Each row of a before or after table is a point. One or more steps were done to the points. Then noise was added and the rows were shuffled. The steps act on columns, c1 being the first. What was done? A step turns or swaps two columns, mirrors them in a line or flattens them onto one, adds a multiple of one to another, or multiplies or shifts one. Angles are multiples of 10 degrees, from the lower column toward the higher: turns from -170 to 170, lines from 10 to 170 but not 90. Use the fewest steps. Two steps may share a column if one is a turn and the other turns, adds or multiplies; they go together, in the order done. Otherwise the lowest column goes first.
In the rows, 128 means zero.

Before (10 x 2):
[[116  68]
 [203 158]
 [183 164]
 [132 162]
 [124 145]
 [126 168]
 [122  88]
 [133  77]
 [164 170]
 [118 112]]
After:
[[ 68 118]
 [ 91 123]
 [169 165]
 [144 122]
 [ 77 134]
 [162 135]
 [166 127]
 [163 182]
 [115 118]
 [158 203]]
Steps: swap c1 and c2

Before, 8 rows:
[[ 89 177 140 129]
 [116 118 142 167]
 [138 145  90 130]
 [155   7 149 126]
 [165 170 122 138]
 [ 87 177  99 137]
 [114  74  92 159]
 [108 141  99 125]]
After:
[[133 117 156 148]
 [123  75 123 121]
 [ 61  26 139 141]
 [127 145 104 109]
 [182 163 111 114]
 [106 177 132 124]
 [185 157 136 139]
 [146 129 112 109]]
Steps: mirror c1 and c2 in the line at 80 degrees; flatten c3 and c4 onto the line at 40 degrees

Before:
[[143 107 121  77 110 108]
 [ 99 101 190 184 151 133]
 [106  92 180 180  93 180]
 [ 73 159 140 160  48  97]
 [ 97 163 125 104  89 134]
 [136 107  78  98 115 133]
 [132 131 172 191 107 149]
 [156  81 174 134 152 138]]
After, 8 rows:
[[ 68 174 142 210 114  91]
 [152  72 170 104 119 136]
 [132 130 175 159  75 151]
 [104  82 177 174  83 182]
 [104 175 130 170 156 134]
 [135 100  76 135 161 134]
 [149  99 118 135 179 107]
 [ 98  89 191 115  76 131]]
Steps: multiply c2 by 1.3; mirror c4 and c5 in the line at 140 degrees

Before (8 x 8):
[[115 141 150 144 135 129 150 120]
 [123 150 114 150 116 134 124 110]
 [107 127 138 137  99 126 129 117]
 [115 104  98  91 140  83 121 156]
 [168 118 120 135 135 124 151 137]
 [127 147 142 120 119 139 130 110]
 [128 120 135 131 136 119 128 102]
 [122  94 127 110 157 126 128 153]]
After, 8 rows:
[[113 132 113 150 153 137 124 138]
 [ 90 118 150 145 138 133 149 130]
 [249 125 120 134 116 123 150 121]
 [111 112 127 110  87 113 128 120]
 [ 89 125  98  91 102 125 121  79]
 [ 65 155 138 136 137 135 130 129]
 [125 130 143 119 149 137 130 142]
 [128 124 134 131 118 148 128 126]]
Steps: multiply c1 by 3; turn c2 and c5 by 110 degrees; multiply c8 by 0.7; turn c6 and c8 by 110 degrees

Before, 8 rows:
[[116 147 138 164 117 155 140 172  84 121 118]
 [114  71 122 132 146 110 149 120 164 135  90]
 [ 79 186 116 118 137 161 120 181  91 124 145]
 [ 95 139 102 156 142 147 109 214 112 110 142]
 [135 141 134 128 153 148 123 180  91  95 148]
 [ 66  74 115 145 148  90 149 101 122 101 107]
 [ 76 136 120 139 103 123 125 152 129 111 173]
 [102  65 104  70  82  36  80 176  83  77  68]]
After (8 x 11):
[[114 107 119 126 149 143 155 150 164 139 117]
 [112 166 136 126 114 108  84  99 122 132  80]
 [101 165  76 130  20 139 190 137 116 102  49]
 [136 119  98 129 155 111 157 191 149 141 149]
 [ 80 134 109 128 113 146 124  75 126 122 170]
 [ 92 122 109 133 156 127 153 163 115  99 147]
 [ 64 169 106 125 106  90 119   6 146 109  91]
 [ 83  81 120 131 164 130 165 109 142 113 169]]
Steps: add 1.5 times c1 to c8; mirror c2 and c11 in the line at 80 degrees; swap c3 and c10; multiply c4 by 0; turn c5 and c6 by -70 degrees; turn c7 and c9 by 130 degrees

Before (8 x 12):
[[177 138 166 181  98 142 130 151 106 108 174 132]
 [118 138 104 120  90 155 180  92  95 112 135 117]
 [142 157 164 111 162 111 139  99 118 164 130 164]
 [ 87 164 123 129 166 107 156  88 137  95 116 124]
 [128 122 111 134 105 155 157 144 115 109 111 172]
 [ 83 166 160  84 130  58 163 108 174 158 166 150]
 [138 141 106 138 139 149 138 151 103 142 144 146]
 [164  86 197 130 134 111 146 143  98 119 116  89]]
After, 8 rows:
[[ 83 167 159 149 199  77 165  77 143 229 168  51]
 [163  88 197 167  85 105 148 130 111 138 115 241]
 [141 159 165 107 131 127 140  95  93 181 132  21]
 [118 137 105 146  58 171 181 111 153  84 135 155]
 [138 143 106 102  97 134 140 159 108 121 140  80]
 [ 85 164 122 133 163 129 155  82  94 117 121 137]
 [177 139 167  75  79 127 130 153 147  92 175 133]
 [128 124 112  75  96 144 155 154 147  81 113   9]]
Steps: multiply c12 by 3; turn c4 and c12 by 160 degrees; turn c5 and c9 by -70 degrees; multiply c5 by 1.6; add -1 times c6 to c10; turn c6 and c8 by 30 degrees
